Every row gives one point. The last column is the point's height on a tilted bowl or saddle (a function of degree 2), plus a little noise. Count its main directions that bend up, bend down and stay straight.

Points (11 x 3):
[[ 0.4 -2.6  2.6]
 [-3.8 -1.5 -2.7]
 [ 1.8 -0.1  2.1]
 [ 2.3 -1.7  1.8]
 [ 0.6 -0.9  2.2]
 [ 4.0 -2.5  0.1]
 [ 6.2 -3.9 -4.3]
 [ 2.3 -7.9  6.8]
 [-2.4 -0.1 -1.0]
 [ 2.1 -3.0  2.5]
 [-3.3 -6.4  5.0]]
Directions: 1 up, 1 down, 0 straight

Points (17 x 4):
[[ 4.2 -2.7 -3.5  0.1]
 [ 7.4  3.5  0.8 -0.5]
 [ 2.9  0.0  4.8 -3.4]
 [ 5.2  2.5  0.0 -0.1]
 [ 5.2 -1.0 -0.8  3.1]
 [-3.2  5.5  4.7  1.4]
 [ 3.1 -0.3 -1.1  0.6]
 [ 3.2  0.7 -2.2 -0.6]
 [ 5.2  5.2  2.4 -6.3]
 [ 0.6 -5.5 -2.3 -2.7]
 [-3.4  2.0  7.5 -1.7]
 [-3.6 -3.0 -3.9 -5.6]
 [-2.9 -0.6 -0.9  2.0]
 [-4.7  3.9 -0.4  8.4]
 [ 3.3  1.2 -1.3  0.0]
 [-2.5 -0.1 -2.3  0.1]
 [ 0.2 -2.7 -3.2 -3.6]]
Directions: 1 up, 1 down, 1 straight

Points (25 x 5):
[[ 0.0  1.8  4.4  0.9 -0.3]
 [ 3.2  0.9 -2.8 -3.8 -3.4]
 [-9.4  2.9 -5.3 -0.8 -7.4]
 [-5.6 -4.7  1.4 -8.4 -9.3]
 [ 1.4  3.2  2.8  1.7 -0.5]
 [-1.9  1.7  3.5 -0.7 -0.7]
 [ 3.3 -2.5  0.2  1.4  0.0]
 [-3.9 -9.2  0.8  2.4 -0.4]
 [-5.6 -0.9 -0.9 -0.5 -0.8]
 [ 2.0  2.1  0.3 -6.0 -4.5]
 [-6.3  1.0  1.5 -1.5 -2.3]
 [-5.8  5.1  0.7  2.4 -2.7]
 [-3.7  2.3 -1.0  2.5  0.0]
 [ 0.0 -1.1 -0.8  2.7  1.6]
 [ 0.1 -2.8 -2.0 -0.7  0.1]
 [ 0.4  0.4  2.4 -7.5 -6.0]
 [-2.0 -0.1  3.6 -1.9 -0.9]
 [-3.2 -2.7  2.8  0.1  0.4]
 [-2.3  3.4  4.9 -2.8 -3.5]
 [-0.8 -2.4  3.6 -6.2 -4.9]
 [ 0.3  0.5  3.7  0.9  0.3]
 [-1.0  5.2 -4.3  2.6 -2.8]
 [-2.8  0.9  4.5  3.0  0.2]
 [ 2.0  3.6  5.2 -1.7 -3.1]
 [ 1.8 -4.7 -5.6  0.7 -2.1]]
Directions: 0 up, 4 down, 0 straight
